Every row gives one point. The last column is the point's height on a tilted bowl or saddle (a function of degree 2), plus a little noise. Along how many of its main directions does it bend up, bend down or stay straight?
In the rows, zero is written as 128.

Points, 16 rows:
[[112  84 104 109]
 [152 124 129 133]
 [131  53 153 122]
 [147 127 103 128]
 [ 94 146 119 142]
 [ 98 157  76 151]
 [185  85 129 154]
 [171 120 117 146]
 [144 158 125 139]
 [114 144 100 130]
 [ 66 118 151 191]
 [160 154 121 148]
 [132 117 127 122]
 [ 93  92 107 123]
 [156 153 191 212]
 [130 167 142 147]]
Directions: 2 up, 0 down, 1 straight

Points (23 x 5):
[[124  96 147 143 163]
 [120  93  90 150 162]
 [ 66 148 127 141 168]
 [113 134  88 152 150]
 [ 65 177 135 171 189]
 [117 140 144 125 137]
 [173 172  78 123 128]
 [112 174  99 152 149]
 [181 104 125 168 182]
 [116 144  97 141 140]
 [129  76 117 145 173]
 [180 105 113 116 151]
 [ 77 113 121 131 161]
 [118 123 107 118 134]
 [164 121 149  93 146]
 [ 72 158 171 124 160]
 [160 151 127 136 133]
 [130 178  75 123 132]
 [112 153 181 100 143]
 [114 108 114 115 140]
 [ 46 118  83 116 177]
 [132 173 126 128 130]
 [134  89 113 129 154]]
Directions: 3 up, 0 down, 1 straight

Points (22 x 5):
[[109 152 111  67 130]
 [108 126 105 121 133]
 [157 158 128 142 138]
 [103 164  60 170 127]
 [123  81 126 164  99]
 [138 173  86 131 137]
 [114 137 133 116 141]
 [122  89 148 157 123]
 [125 136 142 152 139]
 [160 130 112  65 119]
 [137 106 140 150 128]
 [161 154 166  99 170]
 [155  61 150  90 190]
 [100 103 132 112 133]
 [159 146 108 171  92]
 [170 142 193 139 224]
 [160 150 118  56 106]
 [145 142 137 178 120]
 [149  89  86  84 155]
 [ 99 127 125  94 135]
 [ 96 106 113 151 106]
 [121 142 124 161 123]]
Directions: 2 up, 2 down, 0 straight

Points (26 x 5):
[[141 144 135 127 121]
 [ 70 101 173 117  93]
 [112  95 175 118 138]
 [138 146  95 146  91]
 [126 105 125 101 137]
 [ 91  65 119  98 168]
 [140 116 114 151  94]
 [125 123  76  93 115]
 [116 115 104 103 119]
 [141 130 132 139 111]
 [195  89 140 134 136]
 [139 104 143 135 123]
 [ 87  99 125 115 115]
 [132  82 105 154 102]
 [ 88  94  90 144 114]
 [184 115 150  71 220]
 [173 206 102 152 139]
 [164 146 107 100 122]
 [138 117 139 129 121]
 [121 153 107 147 102]
 [ 73 136 114 189 115]
 [194 127 105 164  58]
 [ 66 120  87  94 109]
 [117  80 132 144 120]
 [164 138 126  81 158]
 [134 104 137 138 116]]
Directions: 2 up, 1 down, 1 straight
